Each wall is flat, endless, passes through zero and stands at right angles to its row. A trip goes straight from one point to another. Which walls does it cross, in order?

Walls:
(1): [35 26]
(2): [ 12 -16]
(3): [-44 -25]
(4): [-13 -15]
(5): [ 47 -10]
(6): [13  7]
Trips:
[28 68] to [ 25 -26] => 2, 4
[ 15 -33] to [ 12 -31] => none
[ 38 -35] to [32 28] => 4, 2
[77 -8] to [45 -7] => none
[27 -7] to [-8 62] => 2, 5
[27 29] to [ 6 18] => none

Walls:
(1): [-12 -13  36 -52]
(2): [-31  49 -27  13]
(3): [-27   5  29 -27]
(4): [37  2 26 14]
(5): [-8  4 -4  3]
Trips:
[ 11  -5  23 -11] to [-35 -18   0  -6] => 4, 5, 2
[ 18  26  28 -47] to [ 90 -12 -13  19] => 3, 1
[37 15  7 19] to [-58  -5  -1  25] => 2, 5, 4, 3
[-27 -39 -28  40] to [ -9  -8  31 -17] => 2, 3, 1, 5, 4
[ 29  15  34 -22] to [ -2  25 -35  13] => 2, 3, 1, 5, 4
[ 35  24 -48   4] to [-14 -48   6  -9] => 5, 4, 2, 1, 3
[ 15  40 -86  13] to [-18  -3 -31 -13] => none
[  9 -45  34   7] to [-78 -43  13 -35] => 4, 5
[-8 26  1 -9] to [ -6  49 -49  51] => 1, 3

Walls:
(1): [  0 -50  -7  -7  14 -36 -29 -24]
(2): [ -1  -8 -16 -45 -29  34  33 -19]
(3): [ -2  28 -12  16  31  16 -17 -12]
(4): [ 34  -6  31 -15 -52  -5 -73   4]
(5): [ 53 -19  -4  -3 -23  14  38  42]
(6): [ -7 -10 -33 -12  -2   8 -30  28]
(7): [-30  14   1  17 -30   4 -33 -15]
Trips:
[  1 -47  -1  45 -11 -83  25  13] to [ -9 -11  21  -1 -63  -7  23  -8] => 4, 7, 2, 1
[-24  34  46  49  38  -2 -14  -5] to [ 11 -16 -10   6   9  -2  51  30] => 7, 5, 3, 2

Walls:
(1): [-73  40  41  35 -40  -6  16  -1 -82  27 -20]
(2): [ 13   6 -16 -63  -1  36  37 -17  19  22 -56]
(3): [-27 -13   4 -15 -41  30  -7 -34 -15 -10 -43]
(4): [ 15  46  -8 -15  35  17 -32  19 -21  25  -7]
(5): [ -1  27  -2  34 -58  -4  37  17 -52  37   7]
Trips:
[  7 -41 -21 -19  23 -18 -44 -21  32  -9  20] to [-37 -33  -2  -4   7  -7  32 -25 -19   1  -4] => 3, 2, 1, 5
[  6 -12 -18 -48   4   6  -1   6   8  34  13] to [ 27 -26   6  36 -42 -21  -1 -21  23   1 -31] => 3, 4, 5, 2
[-39  11  19 -28   0 -10 -35 -27 -52  -1 -71] to [-29  51 -13 -14  -5 -47 -29 -24 -15   7  28] => 5, 2, 3
[-25 -12 -54  44  81   9 -37  12 -42  -4 -37] to [ -8 -22  -5 -45 -46  -5 -12  33  16  -7  -1] => 1, 3, 2, 4
[ 15  -7  15 -21  -7  -5 -26 -33  48  -4 -22] to [-12  -5 -41  51 -82 -32   8 -23  22   0 -31] => 5, 1, 2
[ 20  -5  -6 -31  39  -6 -31  31 -47  14 -23] to [ 34  22  -2   1  87 -10  -1 -30 -37  15   8] => 2
[ 16  33  14 -17  22  19  22  -3  43  -4  35] to [ 60 -18  59   4 -48 -13  31 -60   1  72   4] => 4, 5, 3, 1
